Every row gives one point. Two turns around zero, p and q, are shown by what they do to some points. Where does a point land after both, in the order given? Backwards means that the second turn is done in reverse. Each puzzle has new turns, and all numbers are rounded.
(in the rows, 128 means zero)

Turn p:
[ 99,  76, 104] -> [ 99,  72, 119]
[131,  88, 134] -> [137,  89, 136]
[ 99, 132, 126] -> [100, 130, 135]
[135, 173, 129] -> [130, 173, 123]
[144, 142,  90] -> [130, 139,  86]
[160, 157, 185] -> [173, 166, 169]
Turn q:
[143, 117, 151] -> [152, 121, 144]
[ 96, 146, 105] -> [ 87, 138, 119]
[163, 110, 125] -> [163, 118, 112]
[145, 166, 151] -> [143, 169, 146]
[ 73, 147, 158] -> [ 84, 135, 176]
[149,  82,  79] -> [140,  87,  72]
Where do these land?
q, then p: [123, 125,  96] -> [105, 119, 106]
q, then p: [142, 127,  97] -> [119, 126,  95]
q, then p backwards: [102,  90, 107] -> [107,  88, 104]
p, then q backwards: [140, 193, 173] -> [149, 194, 167]
p, then q: [133, 104, 166] -> [162, 115, 154]

Turn p:
[110, 118, 102,  91, 129, 118] -> [116, 107, 110,  94, 143, 110]
[ 97,  93, 166, 154, 149, 140] -> [109, 104, 183, 146, 138, 150]
[138, 125, 120,  65, 101, 137] -> [139, 130, 113,  62, 116, 121]
[172, 129, 127, 129, 131, 111] -> [169, 143, 123, 135, 132, 114]
[155, 135,  86, 195, 105, 128] -> [150, 114,  89, 192,  93, 127]
[142, 190, 141, 149, 170, 158] -> [120, 184, 111, 158, 154, 175]
[ 82, 105, 154, 113, 110, 104] -> [ 92, 111, 167, 108, 119,  99]
Turn q:
[122, 123, 141, 138, 125, 179] -> [119,  95, 142, 141, 125, 165]
[ 73, 100, 156, 140, 119, 147] -> [ 72,  83, 132, 136, 132, 123]
[132, 126, 134, 146, 114, 104] -> [126, 136, 135, 139, 113, 102]
[160, 172, 109,  64, 124, 114] -> [156, 180, 112,  71, 119, 152]
[ 74, 173, 132, 146, 136, 111] -> [ 70, 167, 117, 150, 141, 130]
[155, 116, 154, 128, 103, 102] -> [140, 130, 155, 114,  99,  97]
[147, 112, 164,  86, 146, 159] -> [139, 102, 163,  83, 146, 153]
[131, 126, 129, 148, 140, 101] -> [131, 141, 134, 144, 138, 101]
[159, 104,  31, 157, 144, 135] -> [200, 118,  61, 175, 139, 128]
Where do these land?
p, then q: [114,  82, 134,  87, 184, 105] -> [138, 117, 157,  93, 198, 107]
p, then q: [165, 129, 118, 104, 156, 170] -> [171, 121, 128, 117, 143, 177]
p, then q: [149, 111, 152, 147, 108, 101] -> [133, 142, 162, 131, 101, 102]
p, then q: [100, 142, 150, 159,  95, 145] -> [ 84, 115, 128, 143,  91, 135]
q, then p: [163, 110,  84, 133, 163, 138] -> [186, 128, 109, 151, 150, 142]
q, then p: [129, 148, 114, 105,  92,  87] -> [114, 149,  90, 106, 108,  95]
p, then q backwards: [120, 148, 104, 124,  96, 178] -> [111, 147, 103, 102,  85, 156]
p, then q backwards: [ 85, 154, 168, 165, 130, 100] -> [ 98, 158, 170, 176, 127, 108]
